Each row is a point. Two turns around zero, p and q, are shown by what they do to some points. Write where each new point lands after one turn and then the other. Backwards means that the second turn is done in reverse. Each puzzle has new turns, and all numbers are rounded.

Turn p:
[-12.5  15.3  -1.3] -> [-15.4   5.1  11.3]
[-21.6   2.1   7.1] -> [-12.0 -12.3  15.0]
[38.8 -8.9  7.4] -> [ 35.4  13.9 -13.8]
[ 4.3 -1.4 -2.4] -> [ 2.2  1.9 -4.2]
[ -8.9  -7.0 -10.8] -> [-10.2  -8.5  -8.3]
Turn q:
[ -3.7  -0.9 -13.4] -> [ -3.6  -8.2 -10.7]
[ 8.2 -5.2 -9.0] -> [  3.0 -12.9  -0.1]
[-30.6 -19.6  14.2] -> [-35.9  13.0   7.9]
[13.0  2.8  0.8] -> [11.9 -3.8  4.6]
[13.0 22.9  7.5] -> [24.6 12.0 -1.7]
Where do these land?
q, then p: [11.6  4.2 -9.1] -> [  9.4   0.1 -12.1]
p, then q backwards: [-27.1  -5.7  17.3] -> [ 14.4 -29.3  -1.3]
p, then q: [ 14.0 -17.8  13.4] -> [ 13.7 -18.6  12.6]
q, then p: [-14.5   0.2 -17.5] -> [-17.3  -7.1 -12.9]
p, then q backwards: [ -0.5   1.8 -14.2] -> [-13.5   1.8  -4.5]
q, then p: [16.5 17.1 10.1] -> [16.5 19.8 -1.1]

Turn p:
[  6.9  -2.2 -17.2] -> [ -6.9   7.2 -15.8]
[-21.5 -17.8 -10.9] -> [-26.6 -13.8   0.3]
[-1.4 -5.7 -4.9] -> [-5.5 -2.9 -4.4]
[-2.1 -6.7 19.2] -> [  9.7 -15.2   9.8]
[ 14.8  10.1 -12.3] -> [  4.8  16.9 -12.8]
[ 3.4 22.4 26.1] -> [24.7  7.8 22.9]
Turn q:
[-24.1  33.4  -8.3] -> [-38.0  15.9  -8.1]
[18.0 -3.5  2.3] -> [17.5  5.9 -0.4]
[  4.2 -20.2  -4.9] -> [ 13.1 -16.4  -3.0]
[ -4.8 -10.0  10.0] -> [ 1.7 -9.0 11.8]
[6.7 0.3 0.9] -> [ 5.7  3.6 -0.3]
Where do these land?
p, then q: [ -2.4 -10.9  -2.5] -> [ -1.2 -11.1  -2.5]
p, then q: [7.5 3.0 1.9] -> [ 4.7  5.4 -4.2]
p, then q: [-16.4  17.6   0.5] -> [-10.9  10.9  18.5]
q, then p: [ 12.1 -26.9  21.0] -> [ 29.7 -17.9 -10.5]
p, then q: [ -0.8  17.3 -20.8] -> [-21.5  15.6  -5.2]

Turn p:
[-17.5 -17.7   3.7   4.9] -> [-16.4 -16.6  10.0  -3.6]
[-20.7   5.3  -4.0  -5.0] -> [-13.2   9.1  13.9  -6.8]
[ 5.3  0.3 10.2  3.3] -> [ 9.8 -6.1  2.4  2.0]
[15.3 18.8  7.1  5.6] -> [21.6  9.3  0.0 10.8]
[ 15.4  14.6  10.7 -11.2] -> [23.6  9.0 -3.0 -6.5]
[ -8.9 -31.0   8.0   0.7] -> [-13.2 -28.9   0.5  -9.6]
[ 11.1   9.7 -35.8   1.6] -> [-12.3  24.3 -23.9  13.7]
Turn q:
[-31.5  -3.3  -2.5   7.1] -> [-21.7   6.1   5.8  22.8]
[ 2.3 10.9  4.3 13.1] -> [  9.1 -10.2  -3.0  11.0]
[ 2.7 18.7  9.0 -7.0] -> [19.4  5.9  6.7  5.6]
[-10.1 -33.8  -0.8   6.8] -> [-32.9 -10.2   5.0  -8.8]
[21.2 -1.7  7.2 -5.3] -> [ 13.1  -6.9   1.7 -17.6]
[ 15.3   9.3 -17.1 -14.6] -> [ 13.1  15.3 -16.1 -12.8]
Where do these land?
q, then p: [10.0 -1.5  7.7 -3.0] -> [ 6.3 -4.2 -6.0 -8.9]
p, then q: [ 25.3  18.1 -15.2  18.6] -> [  9.7 -17.3 -31.0  13.8]
p, then q: [  8.4  -3.6  18.4 -10.8] -> [  3.9   1.8   0.8 -22.8]
p, then q: [-17.2 -19.3 -12.4  18.1] -> [-27.2  -3.9   9.7  17.3]
p, then q: [-16.3  -5.2 -11.7  -8.8] -> [-4.8 15.6 10.7 11.2]
p, then q: [-10.2  11.5  13.2 -14.0] -> [16.8  5.1 15.4 -7.9]
